Rows are points. Any point is a mix of the corners, with weights that add up to 1. It lies inside the corners' shape when no weight is negative. Is each point inside? If not, which corners have a negative weight?

Corners:
(1): [ 29 -39 -78]
(2): [50 28 42]
(3): [17  5  1]
(4): [ 22 -41 -17]
Points:
[ 20 -29 -26] -> outside (2)
[25  6  5] -> inside
[ 26 -30 -17] -> inside
[ 32 -15   2] -> inside

Corners:
(1): [-29  47 -15 -53 -49 -49 -39 -51]
(2): [-26   0 -24  31  10 -40  16  48]
(3): [ 70  33 -17  -6  78   3   6  14]
(4): [ 52  61  53 -16  10 -51  10  28]
(5): [-26   6  37  43 -62  28  13  21]
(6): [  7 -28  20  25 -64 -13 -21  20]
(7): [-35 -48  23  39   6  31 -32  16]
(8): [ -9  28 -13  24 -18 -49  49 -56]
(9): [ -7 -38 -40 -59 -44  35  37 -41]
Points:
[ 0 -3 -2 14 15 -3 -4 16] -> inside
[  5  24   0  -6  -2 -17  12  -7] -> outside (6)
[  7  -4  22  34 -34   4 -17   6] -> outside (2, 4, 9)
[  6  13  14   4  -8 -26 -17   4] -> outside (5, 9)
[ -8  11  -8 -13 -18 -18  -8   4] -> outside (8)

Corners:
(1): [ -3 -43  37  -1 -16  24  -3   0 -16  21   6 -25]
(2): [ 11  -6   6  36 -38  27  17  -9 -35  10  37  24]
(3): [-56  95  19 -41  23 -80 -57 -30  -5   7 -74  33]
(4): [-11   3   0 -23  -6 -41  -4  -9 -11 -23 -14  24]
(5): [-10   3  22  -2 -38  24   8 -27 -26 -29  31  10]
(6): [ 10  12 -14  15  36 -10 -35 -40 -14 -44 -37  35]
(7): [ 36   0 -32 -41 -36 -53  33 -14  37  13 -27 -37]
(8): [ 47 -37  29   8 -19 -33  46 -11  -3 -19 -22 -38]
(9): [ 43  15  -2 -57  -1 -40  42   0  40  -8 -28 -32]
(10): [-16  34 -20  25  21  10 -39   2 -23 -54  23  -2]
(11): [-14  19  18 -24 -28   1  16  14  31 -14  -2  -4]
(12): [-39 -13  10  25  -6  43  26   0 -39 -33  52   2]
(13): [ -5   9   4  -9 -10  17 -24  -5 -32 -18 -54 -20]
Points:
[-20  29  13 -16  -1 -27 -17 -15  -9  -1 -27   7] -> inside
[  5  18  -7 -12  -3 -26   0 -12   2 -17 -25  -1] -> outside (1, 5)
[ -2  11   4  -5  -8  -3   3  -8  -8 -16  -8  -9] -> outside (4)
[  1  -3  13 -12 -12 -17  18 -12  -3 -10   0   2] -> outside (10, 13)
[ -3   9   9   1  -2  -1 -16  -9 -15 -18 -12   5] -> outside (7, 12)
[ -9   0  18   0  -4   3  -3  -8 -17 -15  -4  -1] -> outside (7)

Corners:
(1): [-19 -33  -9   4  -5 -42  44  20 -38  40  30  21  41 -61 -25   3  60 -54
 -60  38]
(2): [-15 -16  37 -44   7  34  -7  -6  13 -46 -19 -36  19  60   3  24 -57  -7
 -12  23]
(3): [ 40  31 -12   4  -2  71 -38 -65 -70  24  -1  42 -26 -13  39  53  16   2
  -5  13]
(4): [ -2 -29   7 -24   2  27  49  16 -22  50  80  37 -32 -17   2 -21  95 -47
  27  38]
(5): [-56  -1  23  -7  19 -47  41 -31  23 -18  -2   4  53  38 -33 -25 -19  11
 -55  27]
(6): [ -7  -4 -60  38  19  -4   6  34 -32  13  20  29   2   3 -15   0  31 -40
 -19  50]
(7): [-53 -54   2  16  55 -18  24 -11 -24 -17  12 -16  28  24 -53  25 -26   7
 -47 -15]
(8): [-31  24  44 -19   7 -35 -27 -36   2  25  11 -22  41  59 -28  27 -59  19
  28  30]
(9): [-36 -32  40 -33  -2 -60   7  -5  21  57  16  20  48  74   5   9 -57  27
  -9  22]
(10): [  1  32  62 -66 -10   8 -33   7  -8  42 -31  42   4  44  31  13 -18  49
  71   9]
(11): [-18 -12  34   4   2   5 -44 -45  27  -5 -52 -15  61  63   9  14 -47  23
  24   3]
(12): [  5 -15  56 -17 -10 -12 -20 -35  26   5 -36   5  28  79 -42   4 -80  64
  30  21]
(13): [  3 -25 -30  -8  30  27   0  16 -33  20  64  -8  -4 -53  -7 -36  49 -34
 -43  18]
(14): [ 18  25 -74  56  -7  28  -7 -19 -74   8   5 -31 -20  11 -10 -25  50 -49
 -61  -3]
(15): [-32 -27 -65  16  -7 -55  38 -20 -42  57  19  21 -24 -34   8  -4  31 -22
   8  55]
(16): [-20  11  63 -19  15  49  -8 -16  -1  72 -31  36   4  24  25  25 -65  43
  48   9]
(17): [-20  14  37 -33 -30  22 -49 -33  13  33 -11  50 -15  34  10  -8 -57 -11
  50   3]
(18): [ 34  18  82  10  18  34 -29 -36 -26  55 -18  50 -47   4  60  44 -37  26
  73   0]
(19): [  2 -17   4  -8  26  -7  50  -6 -41  26  15  28  30 -15 -11  -4 -12 -21
  26   7]
(20): [ -2 -27  11   0  28  -7 -26  -9 -66  19   2  -2  -6  21   7 -24  18 -44
  13  51]
(21): [-21  -9  11  29 -13  14 -14 -14 -42 -20  27   1  39  18  -2 -14 -17  11
 -12  16]
Points:
[-17 -10  12  -8   3  -6   6 -11 -11  20   7   7  27  25  -3  -4 -11   3
  -5  27] -> outside (7, 17, 18)
[ -4  -3  -2  13   8  14  -4 -19 -33  11   7   1   4   8  -3  -1   0 -16
  -7  17] -> outside (9, 10)
[ -9  -3  16   1   9   6 -10 -14 -21  23   4  15  16  20  -3   3 -12   1
   3  17] -> outside (2, 15)
[-11  -4   6  -3   1   2  -5 -14 -26  16   5   8  10  18   2   1  -7  -2
   2  21] -> inside
[ -9  -9  23 -16  10  -7  10  -9 -12  35   3  22  15   6   3  11  -3   1
   8  35] -> outside (7, 14, 17, 21)
[ -9 -11   6  -6   2  -3   3  -7 -22  17   5  16  11  10  -1   1   1  -9
  -3  21] -> outside (8, 16)

Corners:
(1): [-12  86 -11  26 -43   1 -19 -38  65 -86  48 -49 -19 -45 -19  14  47  19
 -50 -34]
(2): [-25  20  -7 -45 -29 -78  38  38  31 -37  33  -4   5  11 -13 -19  39  21
  -2 -11]
(3): [-40  29  -8  24  44 -84   6 -30 -22  19  30 -38  -9  -1 -12  -2  -5  12
 -42 -46]
(4): [ 12  50 -12  25  -2 -13   1  -4   7 -27  -2  37 -26 -30  15 -25 -16  46
 -11  38]
(5): [-22   2 -10  -5 -13   4  25  -6  -1   3   7  -9 -22  -5 -14   4  14  11
 -34  23]
(6): [ -8  62  49  32 -37  43 -19  25  53 -23 -34  13 -15 -36  67 -25   0  26
 -19  33]
(7): [-34   5 -12   0  11   8 -36  -2   5 -46 -40 -77  19  56  24 -11  21   1
  -4 -63]
(8): [ -2  68  14  55 -54 -27   6  -4  28   6  34 -45  11 -24  -1 -25 -14   0
 -18 -17]
(9): [ 16 -50   4 -21  49 -70  18   6 -21  35  25  34   5   5  49  37 -45   4
  -4  27]
(10): [ 10 -11   4 -28  13  11 -28 -27  -7  11  -1 -21 -36  17  12  25  -6  -3
   7 -35]
(11): [ 14 -18   4 -69  49  18 -30  46 -21  53 -35 -10   5  15  42 -13 -11  -2
  32  30]
(12): [-31  63  38  56  10 -27 -26  10 -15  -4 -25   4 -18 -19 -46   6  45 -21
 -37   5]
(13): [ 14 -30  -3 -60 -12  -6 -19 -50   2  -1   4  -6  -1   1 -30  12 -48 -21
 -37 -31]
(14): [-41  -4 -12 -52  -3 -85   8 -74 -27 -15  19 -63  14 -64  16  37  -8 -37
  28 -10]
(15): [-49  -6  46 -12  73 -13   0  25  -3  39 -13 -22  12  34  16 -34  10 -13
  11   9]
(16): [ 23 -16  13  23  17  10  12 -35  20  46 -15 -10 -15  10  26 -68   9  16
 -24  55]
(17): [ 17  32  25 -36  -3  13 -27 -26 -29   4  25 -27  12 -17 -19 -25  10  15
 -22 -11]
(18): [-11   7 -16   8 -25 -44  24  61  15 -44  35  37 -19  -9  67 -55   5  31
 -26  66]
(19): [-29  -2   0   6 -31 -26   0  17  15   6  -6 -61  -3 -26   2 -42   0  51
  38  23]
(20): [-17   1  -1  94 -22 -13  32 -34  10 -49 -29  39 -44 -95   9 -24 -31  14
 -41 -16]
(21): [ 17  13 -18  -8  -6  12 -33   8  25  49  28  25  13  10  25 -42  -5  38
  -6  33]
Points:
[-14  14   5  12   4  -9  -7  -6   6  -9 -10 -18  -7  -3   8 -15   8   6
 -16  -5] -> inside
[ -9  20   3  -5 -14 -25  -1 -19   4 -12  11 -16   1 -26  13  -4   1  -2
 -22  -3] -> outside (4, 10, 15, 19)
[ -9   9   8  -3   9 -22  -4   5  -3   8  -1  -7  -7  -7   7  -4   2   6
  -8  10] -> inside
[ -5  20   7   6  -3  -6  -8   5  15   2   1  -3  -6  -5  13 -23   2  18
 -14  10] -> outside (14)
[  0  27   2  12 -11  -7 -10  -8  14  -6   4 -13  -9  -8   3 -11   1  18
 -19  -5] -> outside (14, 15, 18)
[-19   7   9   2  14 -37   7 -25  -5   1 -11 -10 -18 -34  -6   8  -5  -3
  -7   4] -> outside (7, 8, 17, 18, 21)
[ -9  38  -4   5 -28 -13  -4 -12  12 -24  12  -7 -17 -42  -3  -7   3  16
 -20  -2] -> outside (7, 9, 15, 16)
[-12   9   5 -22  -9 -17  -7   1  11  -2  10 -30   5  -1  12  -8  11   5
   1   7] -> outside (3, 4, 20)
